Rows are points. A path goes straight from each point to the next, and from the last back to the first. The post is the endless flat space through its rows: a point in 2 columns, a line in 3, a plane in 4, and so on, so that a path can go around it. Count how often the path circles the post. Going back the other way cancels.

Post (2 x 3):
[[ 22 -23  -1]
 [ -8   8   0]]
Path (32 x 3):
[[  3  -3 -15]
 [ 17  19  -6]
 [ 17  -7  11]
 [  1 -11  10]
 [ -2 -28  -2]
 [  6 -20 -17]
 [ 11  -1 -15]
 [ 26  15   2]
 [ 25  17   6]
 [ 28   0  13]
 [ 57 -58  32]
 [-13  -8   2]
 [  1 -60 -14]
 [ -3   6 -14]
 [ 28  -7 -12]
 [ 19  -1  14]
 [ 22 -22  21]
 [ 26 -19  10]
 [ 14  20   7]
 [  6  22  10]
 [ 16 -16  17]
 [-17 -17   3]
 [  3 -22  -8]
 [ 29 -32 -10]
 [ 15 -28 -22]
 [ -4 -12  -5]
 [ 12  -8 -26]
 [ 52  -1  -7]
 [  2  16  12]
 [ 14 -15  16]
 [ 11 -57   7]
 [-12 -17 -27]]
Times around: 4

Post (10 x 11):
[[  0 -35  -2   4 -20  22  -7   0 -16  -7  -7]
 [ 33  13  -7   0   5 -25   5 -35  21   4 -13]
 [ 36   6  -3  -5  -1  -2   5  -1   9  28   3]
 [-27 -10   1   8   8  -9  -8  19 -25  -6 -16]
 [ 11   9   4  22  -3  15  -6  -1   4  -1   6]
 [ 23  17  -6  -2  -1  -3 -16 -13  -5   6  22]
 [-46 -10   2  12  -6  -6  -9   8   2  13 -24]
 [ -4  14   2 -11   7  -6 -18   5   7   3 -21]
 [ 16   7   9  -8  -6  10  18 -32  13   9   2]
 [-20  -3  16  10   6 -32 -19  32  -2 -11   3]]
Path (25 x 11):
[[ 21  12 -19 -19  11  11   3 -20 -32 -10  -8]
 [ 12 -30 -12   7  -1  21   7  31   1  -4 -10]
 [  4  -4   4   2  -1  10 -16   0  -8  34   8]
 [ 25 -22   0  18  -9  20 -18  42 -60  12  44]
 [ 30  27  -7  -7   3   2 -14 -12   0 -26 -13]
 [  6 -17  -9 -21 -22  -1  -2  -9   9  27  20]
 [-27  29  10  -8  13  10 -19   1  -3  11  14]
 [  9  -3  -5 -23  11 -21 -21  -2 -43  -6   8]
 [ -1   1   4  12 -18  11  -3 -10  12   6 -34]
 [  2  36  24  26  11 -10 -23  15  18   3  13]
 [ 20   8   3  19 -17 -35 -22 -13   4  -1  12]
 [ 19   4 -16 -16  -2  -3  -7 -26  -7 -13 -12]
 [ 14   0 -18  -9   6   1 -12 -20  15 -17  -9]
 [ 40   5   2   9  22  16 -32 -11  -3 -34 -31]
 [-33  18  12  -5  -2   3   2 -26  12  26 -41]
 [ 17   5   5   9   0 -11  28 -38  18 -13 -30]
 [-10  21 -26  11   8 -34 -10 -28   0 -10   1]
 [ -6 -30  11  18   1 -18 -18  -6   0 -11  17]
 [ 17  14  -5  35   2  -6 -38  29  12  39  -9]
 [  4  20  11  29 -17   4   4  -9  18  26  -8]
 [-23  -2 -18  34 -16  14  11   1  -6   9  22]
 [-22   6   3  -6  14 -26  23 -35  12  13  -2]
 [-18   0 -12  25   4 -36 -16  -2  13 -15  -4]
 [-11  24   2  -2   7   6 -10   7 -34 -10  24]
 [-18 -28   1   6 -21  -5  -5 -15 -20   2 -14]]
Times around: 4
